Each row of a before or after table is a point. The points were changed in one or more steps. Then noise was added and the rows were shuffled. The steps act on how far a point lies along the listed directions, d1 being the first. What was done? A step turns or swaps two directions, mirrors them in a line or flattens them onto one, adds a multiple of one to another, or multiplies one. Angles are multiples of 10 degrees, from the lower direction toward the higher: turns from -170 to 170, lines from 10 to 170 but not 90. Use the fewest steps. Two steps may share a direction if one is a turn and the other turns, adds or multiplies; they go together, in the order done. Otherwise the lowest direction goes first.

Directions:
(1): [-0.38 -0.37]
(2): [ 0.37 -0.38]
Before, 14 rows:
[[-0.09 -0.42]
 [-0.04 -0.35]
 [ 0.27 -0.23]
 [ 0.10  0.38]
 [-0.34 -0.41]
 [ 0.34  0.62]
 [ 0.13  0.31]
 [ 0.15 -0.71]
 [ 0.08 -0.46]
 [ 0.08  0.78]
 [ 0.01 -0.49]
 [ 0.36  0.44]
 [-0.35 -0.51]
 [ 0.18 -0.39]]
After (14 x 2):
[[-0.15  0.39]
 [ 0.14 -0.37]
 [-0.06  0.81]
 [-0.29  0.48]
 [-0.25 -0.22]
 [ 0.00 -0.35]
 [-0.18 -0.50]
 [-0.01 -0.49]
 [-0.18 -0.42]
 [ 0.29 -0.44]
 [-0.11  0.30]
 [ 0.34 -0.37]
 [-0.25 -0.73]
 [-0.31  0.61]]
Steps: swap d1 and d2

Directions:
(1): [-0.50 -0.50  0.06  0.43  0.03 -0.41]
(2): [0.01 0.25 0.02 0.58 0.59 0.33]
Before:
[[ 0.10  0.10 -0.02 -0.07  0.12  0.13]
 [ 0.62  0.32 -0.02 -0.94 -0.45  0.12]
 [ 0.26  0.41 -0.04  0.33  0.33  0.39]
 [ 0.45  0.26  0.04 -0.71 -0.55  0.08]
 [-0.43 -0.42 -0.05 -0.03 -0.17 -0.39]
 [ 0.39  0.59  0.08  0.49  0.25  0.54]
 [ 0.40  0.61 -0.27 -0.44  0.21  0.31]
 [ 0.60  0.57 -0.21 -0.71 -0.12  0.47]
 [ 0.19  0.20 -0.18 -0.48 -0.20  0.00]
 [-0.11  0.20  0.23  0.13  0.11  0.15]
 [-0.60 -0.56 -0.09 -0.16 -0.47 -0.42]
 [-0.27 -0.65 -0.09 -0.17 -0.21 -0.51]
 [ 0.37  0.60 -0.05 -0.05  0.17  0.36]]
After, 13 rows:
[[ 0.04  0.27  0.13  0.75  0.30  0.32]
 [ 0.04  0.07 -0.02 -0.05  0.14  0.10]
 [ 0.90  0.56 -0.05 -1.18 -0.47  0.34]
 [ 0.71  0.55  0.03 -0.92 -0.59  0.28]
 [-0.23  0.09  0.23  0.21  0.11  0.06]
 [ 0.65  0.62 -0.21 -0.80 -0.10  0.53]
 [ 0.01  0.16 -0.01  0.55  0.33  0.21]
 [ 0.37  0.55 -0.24 -0.39  0.23  0.29]
 [-0.01 -0.44 -0.12 -0.37 -0.25 -0.33]
 [-0.29 -0.27 -0.07 -0.15 -0.18 -0.26]
 [-0.32 -0.29 -0.14 -0.39 -0.49 -0.20]
 [ 0.22  0.47 -0.01  0.06  0.20  0.26]
 [ 0.33  0.38 -0.20 -0.61 -0.20  0.12]]
Steps: add 0.7 times d2 to d1
